Each row of a before or after table is a point. One or more steps were done to the points. Then noise was added and the rows were shuffled. The steps act on how far a point lies along the listed directions, d1 being the first. Name the steps. A step turns or swaps two directions, mirrors them in a line or flattens them onto one, adds a multiple of one to another, or multiplies one. Angles are multiples of 10 degrees, from the lower direction toward the higher: turns from -170 to 170, lines from 10 to 170 but not 90. Use the fewest steps. Two steps may share a direction if one is a turn and the other turns, adds or multiplies; they go together, in the order done. Otherwise the lowest direction goes first.
In the rows, zero is written as 128.

Directions:
(1): [154 161]
(2): [ 95 154]
Before (11 x 2):
[[163 139]
 [181 161]
 [153 132]
 [144 141]
 [ 83 151]
 [143 143]
 [ 91 138]
 [128 159]
 [ 93 130]
 [164 162]
 [ 71 155]]
After:
[[139 193]
 [142 149]
 [ 70 103]
 [126 173]
 [131 149]
 [ 91 105]
 [103 153]
 [143 162]
 [104 101]
 [130 150]
 [ 86 108]]
Steps: turn d1 and d2 by 50 degrees

Directions:
(1): [171 121 155]
(2): [116 168 158]
(3): [153 160  96]
Before:
[[ 90 103 102]
 [150 157 141]
 [141 109 155]
 [119 127  97]
 [127 101 109]
 [100 102  92]
 [102 116  88]
 [141 133 101]
 [133 115 179]
 [139 152 118]
 [137 155 120]
 [ 99  88  90]
 [144 166 120]]
After:
[[123 110  99]
 [155 134 166]
 [132 137 141]
 [ 96 120  91]
 [ 75 117  65]
 [176 137 178]
 [ 77 109  58]
 [ 61 122  73]
 [130 130 132]
 [122 136 135]
 [128 116 113]
 [ 68 123  68]
 [173 119 156]]
Steps: multiply d1 by 2; flatten d2 and d3 onto the line at 170 degrees

Directions:
(1): [168 110 122 112 181 112]
(2): [142 158  71 121 111 103]
(3): [116  67  97 144 116 123]
(4): [169 128 116 142 116 183]
(5): [160 129 151 176 110  93]
Before (11 x 6):
[[154 158 107 150 108 196]
 [ 81  95 153 133 117 122]
 [114 143 136 177  87  59]
 [101 110 124 160  89  57]
 [179 139 144 143 106 144]
 [155 157 160 146 118 188]
 [126 126 159 150 149 133]
 [136 109 133 157 125 116]
 [176 164 130 128 105 146]
 [ 96 127 140 113 133  99]
 [142 171 142 147  85 183]]
After, 11 rows:
[[177 141 146 143 104 145]
 [118 110 111 152 104  45]
 [138 108 132 156 127 114]
 [131  94 112 112 161  90]
 [195 171  99 125 132 149]
 [137 143 118 167 106  43]
 [166 163 138 133  96 153]
 [140 125 147 145 162 124]
 [172 157  93 143 124 184]
 [105 127 133 109 141  94]
 [190 156 132 132 150 165]]
Steps: mirror d1 and d2 in the line at 120 degrees

Directions:
(1): [ 83 169  98 113 123 138  83 119]
(2): [146 107 131  98  60 148 113 116]
(3): [117 128 108 144 130 163 167  68]
Before, 13 rows:
[[123 119 130 142 151 121 147 132]
 [119 119 130 115 102 145 126 113]
 [136 117 135 109 120 117 123 153]
 [128 127 136 146 156 129 142 140]
 [125 131 128 141 138 137 150 116]
 [140 123 134 127 130 121 123 149]
 [122 142 116 126 125 115 111 127]
 [120 149 115 141 139 141 141 110]
 [150  99 135  92  54 137  87 145]
 [126 139 120 129 125 140 123 112]
 [115 130 128 131 127 145 131 117]
 [137 129 127 125 130 147 132 121]
 [124 119 125 127 113 129 128 130]]
After:
[[116 132 120 102 112 127 107 141]
 [133 104 138 111  88 146 132 113]
 [138 102 118  72   7 167  72 112]
 [121 140 111 132 127 125 127 108]
 [119 126 133 143 163 109 137 148]
 [126 117 126 123 106 131 126 129]
 [146 123 132 123 128 141 131 130]
 [137 126 140 143 145 122 149 136]
 [139 134 131 151 150 131 159 122]
 [120 138 136 148 172 119 133 153]
 [140 127 129 133 124 139 137 111]
 [129 119 138 133 128 142 141 122]
 [124 137 122 122 129 126 111 143]]
Steps: turn d1 and d3 by 70 degrees; multiply d2 by 1.6

Directions:
(1): [144  88 119  90  97 164  78  96 107 121 130]
(2): [132  94 116 151 149  64  76 147 114 123 122]
(3): [161 161 107 158  84 125 118 134  97 184 124]
Before (11 x 11):
[[ 96 149 133 167 195  55 149 166 166  92 130]
 [149 161 119 127  93 149 153 138 103 154 131]
 [161  97 113 140  96  67  75 151  92 136 138]
 [108 143 136 172 188  55 129 168 146 122 128]
 [141 123 102 179 128  92 103 145 110 161 115]
 [134 131 140 148 161  72 134 144 127 113 127]
 [131 111 141 104 130 152 117 114 148 107 142]
 [124  99 113 142 141  85 110 144 131 132 142]
 [ 92 110 142 167 187  40 142 191 150 102 131]
 [ 95 150 147 126 163 116 179 137 172 123 141]
 [132 166 127 178 157  64 136 164 127 130 106]]
After:
[[148 152 130 160 136  77 135 145 112 140 126]
 [129 148 134 102 117 169 174 129 129 120 134]
 [123 144 122 196 141  36 129 199 119 157 128]
 [176 145 113 139  55 120 116 138  86 170 142]
 [133  99 133 113 134 126  98 121 140 107 142]
 [129 172 122 190 152  66 131 167 128 163 127]
 [ 98 131 141 136 174  82 152 148 168 119 138]
 [146 159 106 169  98 141 139 132 112 179 118]
 [137 122 106 150 113  99 117 144 117 165 143]
 [141 193 127 179 133  95 158 158 124 151 108]
 [120 168 115 192 167  42 130 173 143 132 128]]
Steps: turn d2 and d3 by 60 degrees

Directions:
(1): [ 76 105  65 127 161 140 161 113 100  96 117 132 137 153]
(2): [106 118 113 124  88 125 107 119  93 105 200 125  99  89]
(3): [138 150 151  91 117 205 167 102 131 107 131  97 130 118]
(4): [165 106 135  83 105 107 135 120 119  81 124 187 168 131]
(5): [131 117 137 123  97 144 122 150 117 108  98 146  49 177]
(6): [126 156 117  65 159  91 154 141 161 138 168 125  97 148]
Before, 8 rows:
[[168 138 128  85 162  78 161 147 173 143 123 135 156 150]
 [167 143 147 146 104 192 137 124 129 125  87 126 127 140]
 [142 122 130 134 131 123 131 153 129 164  89 119 119 159]
 [127 129 156 137  89 181 104 126 138 142 128 105  91  94]
 [187 124 188 129 101 116 108 131 129 140  95 166 135 135]
 [126 135 109  93 120 176 155 120 128  68 137 140 104 162]
 [148  90 111 121 144 111 148 129 113 101  86 156 222 128]
 [164 187 141 123 188  80 144 127 178 195 114 100 165 146]]
After:
[[146 140 107  78 177  86 177 148 168 139 124 125 134 169]
 [176 128 139 165 108 116 101 144 135 142  94 163 144 136]
 [188 117 145  40 127 121 176 131 138  81 107 168 199 141]
 [128 118 116 139 138 141 142 140 119 158  85 112 136 154]
 [175 160 163  97 104 125 113 140 165 115 162 141 108 129]
 [116 165  99 161 201 103 148 128 147 185  85  91 137 175]
 [141  96 112 108 146  70 133 129 112 112  99 199 154 165]
 [110 100 124 185 102 121  70 141 124 154 117 131 111  96]]
Steps: turn d1 and d3 by 110 degrees; multiply d4 by 1.6; turn d4 and d6 by 30 degrees; multiply d5 by 0.4
